Each row is a point. To make a cloud, some directions were put in groups of two or more. Within a group, all points are equally far from the middle, so they leave a hole (a ring in 2 directions, a hollow ball in 3). The other directions are filled evenly. Then the cloud was stretched, turned, moved and blurred a little. How many holes are there, and how many directions does each take, smallest first?

Cloud (19 x 3):
[[-0.10 -0.13 -0.30]
 [-0.51  0.18 -0.35]
 [ 0.33  0.06  0.37]
 [ 0.46  0.17  0.23]
 [ 0.36  0.39 -0.10]
 [ 0.38  0.19 -0.23]
 [ 0.17  0.26  0.41]
 [ 0.49  0.21  0.07]
 [ 0.47  0.05  0.00]
 [ 0.05 -0.22 -0.10]
 [-0.32 -0.17  0.12]
 [-0.57  0.30 -0.19]
 [ 0.11  0.41  0.32]
 [ 0.44 -0.02  0.03]
 [ 0.12 -0.23  0.01]
 [ 0.09  0.31 -0.41]
 [ 0.42  0.35  0.09]
 [ 0.37 -0.04  0.27]
 [ 0.32 -0.14  0.02]]
Holes: 1 (3)

Cloud (22 x 3):
[[-0.40 -0.02 -0.43]
 [-0.10  0.32  0.18]
 [-0.02 -0.55  0.12]
 [-0.45 -0.24  0.40]
 [-0.32 -0.20  0.33]
 [-0.32 -0.44  0.11]
 [ 0.09  0.00 -0.21]
 [ 0.30  0.02 -0.07]
 [-0.18  0.26  0.26]
 [ 0.51  0.02 -0.15]
 [ 0.17  0.11  0.22]
 [-0.28 -0.52 -0.16]
 [-0.06  0.23 -0.32]
 [ 0.28  0.30 -0.33]
 [-0.10  0.00  0.16]
 [ 0.50  0.02 -0.32]
 [ 0.05  0.36  0.21]
 [ 0.12  0.09  0.38]
 [-0.42 -0.07  0.12]
 [-0.26 -0.22 -0.55]
 [ 0.33 -0.16 -0.41]
 [ 0.15 -0.45 -0.27]]
Holes: 0

Cloud (20 x 3):
[[-0.42  0.21 -0.27]
 [ 0.25 -0.19  0.17]
 [ 0.23  0.35  0.51]
 [-0.12  0.50 -0.08]
 [-0.35 -0.09  0.25]
 [ 0.20  0.26 -0.35]
 [-0.52  0.08  0.08]
 [-0.05  0.38  0.37]
 [ 0.08 -0.07 -0.44]
 [ 0.51  0.03 -0.12]
 [ 0.19 -0.18  0.22]
 [-0.38  0.12  0.21]
 [ 0.36 -0.09  0.22]
 [-0.35  0.30  0.05]
 [-0.22 -0.44  0.14]
 [-0.19 -0.05 -0.51]
 [ 0.49 -0.05  0.06]
 [-0.19  0.14 -0.43]
 [ 0.16 -0.31 -0.23]
 [-0.06 -0.45  0.06]]
Holes: 1 (2)

Cloud (31 x 4):
[[ 0.44 -0.27  0.53 -0.01]
 [-0.19 -0.24  0.37 -0.11]
 [ 0.06 -0.01  0.34  0.44]
 [-0.29 -0.32 -0.23  0.37]
 [-0.04 -0.25  0.28 -0.36]
 [-0.15  0.21  0.52  0.19]
 [ 0.42  0.00  0.41 -0.34]
 [ 0.25 -0.15  0.06 -0.05]
 [ 0.17  0.07  0.32 -0.10]
 [-0.22 -0.80 -0.09  0.14]
 [-0.61 -0.01  0.10 -0.25]
 [-0.01  0.61  0.31 -0.18]
 [-0.47  0.14 -0.13 -0.07]
 [-0.24  0.06 -0.53  0.05]
 [-0.17 -0.38  0.24  0.38]
 [ 0.11  0.45  0.07  0.24]
 [-0.36 -0.11 -0.25 -0.09]
 [ 0.05 -0.12 -0.05  0.51]
 [-0.34 -0.10  0.20 -0.01]
 [-0.12  0.11 -0.24 -0.17]
 [ 0.09  0.05  0.22  0.48]
 [ 0.04 -0.01  0.00 -0.51]
 [ 0.59 -0.17  0.45  0.09]
 [-0.19  0.42  0.07 -0.12]
 [-0.20 -0.14  0.40  0.13]
 [-0.44  0.11 -0.08  0.17]
 [ 0.15  0.32  0.05 -0.31]
 [ 0.00 -0.14  0.16  0.17]
 [ 0.34  0.44  0.15 -0.19]
 [ 0.28 -0.44  0.10 -0.10]
 [-0.62  0.06 -0.32 -0.15]]
Holes: 0

Cloud (31 x 4):
[[-0.16  0.55  0.35 -0.06]
 [ 0.52 -0.14  0.15  0.07]
 [-0.21  0.10  0.40 -0.49]
 [ 0.09  0.27  0.28  0.40]
 [ 0.44  0.20  0.32  0.22]
 [ 0.11  0.06  0.64 -0.06]
 [ 0.16 -0.09 -0.21 -0.03]
 [ 0.00 -0.33  0.22 -0.03]
 [-0.02 -0.23  0.43 -0.09]
 [ 0.18  0.02  0.49 -0.43]
 [-0.02 -0.16  0.50 -0.16]
 [-0.49  0.08  0.03 -0.30]
 [ 0.30  0.35  0.42 -0.19]
 [ 0.14 -0.33  0.01  0.01]
 [-0.31  0.10  0.52  0.03]
 [-0.54  0.13  0.04 -0.24]
 [ 0.49  0.02  0.19 -0.16]
 [-0.02  0.00 -0.05  0.50]
 [ 0.41 -0.17 -0.01 -0.03]
 [-0.04  0.02 -0.29  0.00]
 [ 0.33  0.22  0.55 -0.20]
 [ 0.20  0.44  0.43 -0.18]
 [-0.25 -0.15 -0.14  0.26]
 [-0.50  0.18 -0.15 -0.03]
 [ 0.35 -0.27  0.33 -0.04]
 [ 0.28  0.38  0.16 -0.20]
 [ 0.03  0.27  0.39  0.35]
 [ 0.22 -0.34  0.14  0.15]
 [ 0.31 -0.16  0.49 -0.12]
 [-0.45  0.47  0.13  0.10]
 [ 0.27 -0.23  0.45  0.04]]
Holes: 1 (4)

Cloud (51 x 6):
[[-0.12 -0.33  0.49 -0.17  0.11 -0.36]
 [ 0.07  0.37  0.30 -0.08  0.17  0.38]
 [ 0.16  0.26  0.11 -0.42 -0.34 -0.29]
 [-0.07  0.12 -0.23 -0.35  0.63 -0.02]
 [-0.21 -0.08 -0.26 -0.44 -0.22  0.29]
 [ 0.32  0.00  0.26 -0.53  0.20 -0.27]
 [-0.17 -0.67  0.30 -0.17 -0.25 -0.41]
 [ 0.05 -0.58  0.17  0.10 -0.11 -0.09]
 [ 0.33 -0.02  0.00  0.05  0.40  0.18]
 [-0.31 -0.24 -0.12 -0.10 -0.59  0.01]
 [ 0.26  0.31 -0.28 -0.18  0.36  0.05]
 [ 0.07 -0.18  0.29  0.26 -0.48  0.03]
 [ 0.58 -0.20 -0.01 -0.55  0.27  0.10]
 [ 0.08  0.04  0.22  0.23  0.11  0.14]
 [-0.16 -0.03  0.53 -0.23  0.12  0.06]
 [ 0.21 -0.26  0.02 -0.59 -0.45 -0.48]
 [ 0.15  0.26  0.22  0.14 -0.10  0.54]
 [ 0.28 -0.08 -0.13 -0.60 -0.04 -0.02]
 [-0.14  0.06  0.01 -0.57 -0.29  0.28]
 [ 0.47 -0.01 -0.20 -0.10 -0.05 -0.21]
 [ 0.34  0.01 -0.03 -0.57 -0.17  0.45]
 [ 0.00 -0.19  0.46 -0.24  0.29 -0.36]
 [-0.29 -0.48  0.27 -0.18 -0.29 -0.39]
 [ 0.31  0.33  0.14 -0.04 -0.39  0.26]
 [-0.30 -0.46 -0.09 -0.19  0.36 -0.17]
 [-0.11 -0.23  0.07  0.20  0.38  0.12]
 [-0.26 -0.46  0.27 -0.39  0.22  0.13]
 [ 0.17 -0.04 -0.21 -0.21 -0.43  0.57]
 [ 0.19 -0.33  0.54  0.10 -0.41 -0.05]
 [ 0.32  0.31  0.16  0.02  0.02 -0.41]
 [ 0.18  0.21 -0.06  0.28 -0.12  0.27]
 [-0.01  0.11  0.11 -0.50  0.20 -0.04]
 [-0.22 -0.22  0.43 -0.20  0.18  0.07]
 [-0.08 -0.60 -0.20  0.12 -0.18 -0.35]
 [ 0.17 -0.42  0.12  0.00 -0.66 -0.11]
 [-0.01 -0.60 -0.50 -0.10 -0.06 -0.14]
 [ 0.23 -0.16  0.33 -0.04  0.24  0.34]
 [-0.25 -0.26 -0.11 -0.25 -0.47 -0.25]
 [ 0.04 -0.41  0.13  0.29 -0.18 -0.35]
 [-0.40 -0.44  0.09 -0.17 -0.01  0.52]
 [ 0.52 -0.39 -0.19 -0.23  0.06  0.19]
 [-0.23 -0.50  0.34 -0.06 -0.26 -0.40]
 [ 0.10 -0.14  0.02  0.39 -0.24 -0.17]
 [ 0.38  0.03 -0.14 -0.03  0.20  0.31]
 [-0.38 -0.19  0.21  0.02 -0.05 -0.26]
 [-0.56 -0.09 -0.03 -0.06 -0.31  0.27]
 [-0.11 -0.18  0.33 -0.32  0.32 -0.21]
 [-0.04 -0.14 -0.30 -0.54  0.07 -0.03]
 [-0.18  0.10  0.45  0.06  0.04 -0.23]
 [ 0.27 -0.10 -0.18  0.26 -0.31 -0.24]
 [ 0.15  0.12 -0.05 -0.39  0.37 -0.29]]
Holes: 1 (3)

Cloud (54 x 6):
[[-0.48  0.01  0.54  0.06 -0.20 -0.14]
 [ 0.24 -0.10  0.52  0.19 -0.28 -0.38]
 [ 0.30 -0.15  0.35  0.28 -0.38 -0.12]
 [-0.16 -0.18  0.16  0.26  0.41 -0.36]
 [-0.42  0.23  0.11 -0.08 -0.10 -0.47]
 [ 0.10 -0.32 -0.16  0.00  0.24  0.37]
 [-0.15 -0.12  0.12  0.11  0.49 -0.41]
 [ 0.20  0.11  0.14 -0.57 -0.25  0.09]
 [ 0.16  0.03  0.08 -0.61  0.07  0.13]
 [ 0.23  0.16  0.09 -0.49 -0.35  0.13]
 [ 0.45 -0.16  0.27  0.08  0.02  0.47]
 [ 0.40 -0.21  0.10 -0.21  0.32 -0.46]
 [ 0.01 -0.38 -0.21  0.29  0.12 -0.19]
 [-0.33  0.18  0.20  0.18 -0.38  0.43]
 [-0.40 -0.18  0.17  0.07 -0.02  0.40]
 [ 0.38 -0.16  0.10  0.12 -0.49  0.05]
 [ 0.40 -0.36  0.31  0.10 -0.30 -0.26]
 [-0.02  0.00 -0.19 -0.52 -0.10  0.20]
 [ 0.39 -0.21 -0.20 -0.09  0.16  0.40]
 [ 0.14 -0.21  0.70 -0.21 -0.37  0.14]
 [-0.19  0.51  0.30 -0.12  0.17  0.17]
 [ 0.01  0.17  0.76 -0.20 -0.07  0.10]
 [-0.04  0.12 -0.05  0.54 -0.10 -0.02]
 [-0.10 -0.31 -0.30  0.18 -0.18 -0.14]
 [-0.28  0.14 -0.34 -0.16 -0.11 -0.32]
 [-0.10  0.24 -0.28  0.32  0.29  0.18]
 [ 0.11 -0.23 -0.44  0.21  0.19 -0.02]
 [-0.48  0.12  0.18 -0.19 -0.08 -0.38]
 [ 0.16 -0.48  0.09 -0.09 -0.42 -0.04]
 [-0.50 -0.09  0.36 -0.15 -0.07 -0.24]
 [ 0.57  0.00 -0.30 -0.06  0.07  0.03]
 [ 0.23 -0.40  0.45 -0.25  0.04  0.26]
 [ 0.14 -0.49  0.06  0.00  0.00 -0.53]
 [-0.03  0.47  0.02  0.14  0.19  0.39]
 [ 0.36 -0.34  0.42 -0.18  0.23  0.03]
 [ 0.09  0.38  0.45 -0.36 -0.13  0.17]
 [ 0.15 -0.23  0.05 -0.33 -0.10 -0.63]
 [-0.19 -0.14  0.19  0.16  0.47 -0.29]
 [-0.11  0.22  0.57  0.12  0.32 -0.06]
 [ 0.09 -0.22 -0.07 -0.20  0.10 -0.71]
 [ 0.43 -0.22  0.52 -0.06  0.20 -0.01]
 [-0.03  0.06  0.46  0.35 -0.07 -0.48]
 [ 0.21  0.11  0.06 -0.54 -0.31  0.13]
 [ 0.17 -0.13  0.46  0.20 -0.51 -0.04]
 [-0.44  0.21  0.46 -0.13  0.18 -0.03]
 [ 0.38  0.02  0.51 -0.24  0.23 -0.04]
 [ 0.38 -0.15 -0.46 -0.02  0.16  0.02]
 [-0.23 -0.22  0.23  0.19  0.39  0.03]
 [-0.04  0.29  0.39  0.05 -0.21 -0.51]
 [-0.12  0.44 -0.04  0.15 -0.03 -0.44]
 [ 0.13  0.00  0.06 -0.59 -0.24 -0.13]
 [ 0.40  0.25  0.10 -0.10 -0.11 -0.43]
 [ 0.37 -0.03  0.02 -0.23 -0.05  0.60]
 [ 0.26 -0.03 -0.03 -0.42  0.40 -0.10]]
Holes: 3 (2, 2, 2)
